Rows are points. The ring and each string are closed loops that go straight from each point to the next, and from the last back to the first. Before rounding, they use only three directions, however many columns there are. Count how often each string passes through the ring. Passing back the other way cancels.
In the rows, 128 means zero.

Ring (8 x 3):
[[ 86 128 145]
 [ 97 122 161]
 [115 142 160]
 [123 167 148]
 [106 183 144]
 [ 83 178 146]
 [ 73 159 140]
 [ 79 140 137]]
String (29 x 3):
[[ 70 126 162]
 [ 74 126 141]
 [ 84 135 125]
 [ 95 147 131]
 [ 86 144 150]
 [ 71 130 161]
 [ 72 115 152]
 [ 88 110 141]
 [103 130 139]
 [104 146 142]
 [ 98 144 154]
 [ 95 135 170]
 [114 134 175]
 [142 154 149]
 [139 167 136]
 [118 164 136]
 [101 157 159]
 [115 167 161]
 [140 181 142]
 [141 177 139]
 [133 168 133]
 [112 156 146]
 [ 95 148 161]
 [101 135 172]
 [100 113 184]
 [103 115 162]
 [106 132 140]
 [105 144 134]
 [ 84 138 157]]
Times through: 5

Ring (8 x 9):
[[161 100  87 107 139 175  85 146 137]
 [176 103  79 107 144 184  69 161 141]
 [179 121  95 112 132 152  77 164 141]
 [153 142 131 126 109  98 118 139 131]
 [128 154 159 157  96  85 154 109 116]
 [105 158 179 195  92 101 181  79  99]
 [106 137 159 181 105 133 168  81 102]
 [128 114 122 138 122 149 130 109 120]]
String (24 x 9):
[[145 117 113 113 121 128 112 132 132]
 [140 119 119 143 124 157 120 120 122]
 [127 112 121 148 125 167 130 105 117]
 [116 107 125 129 119 140 141  98 120]
 [123 114 126 125 116 126 136 107 123]
 [137 126 128 144 118 140 127 117 121]
 [128 117 125 161 125 175 131 104 113]
 [138  96  99 119 136 177 108 120 128]
 [154  94  86  86 136 153  90 143 142]
 [147 120 115 120 121 131 113 132 131]
 [152 121 112 128 125 147 107 135 129]
 [173 108  85  88 135 146  75 163 146]
 [199 109  69  90 145 173  47 187 152]
 [194 125  87 126 139 178  61 177 140]
 [159 131 116 135 122 142 104 142 129]
 [155 125 114 102 117 106 106 145 138]
 [168 129 108  92 118  98  94 160 145]
 [185 136 103 108 123 122  78 173 144]
 [168 133 113 141 125 153  96 149 129]
 [158 124 112 119 123 133 103 143 134]
 [185 111  81  90 137 152  65 174 148]
 [200 101  61 102 155 209  41 184 148]
 [175 107  83 125 145 199  72 156 135]
 [153 117 108 135 129 165 104 134 127]]
Times through: 1
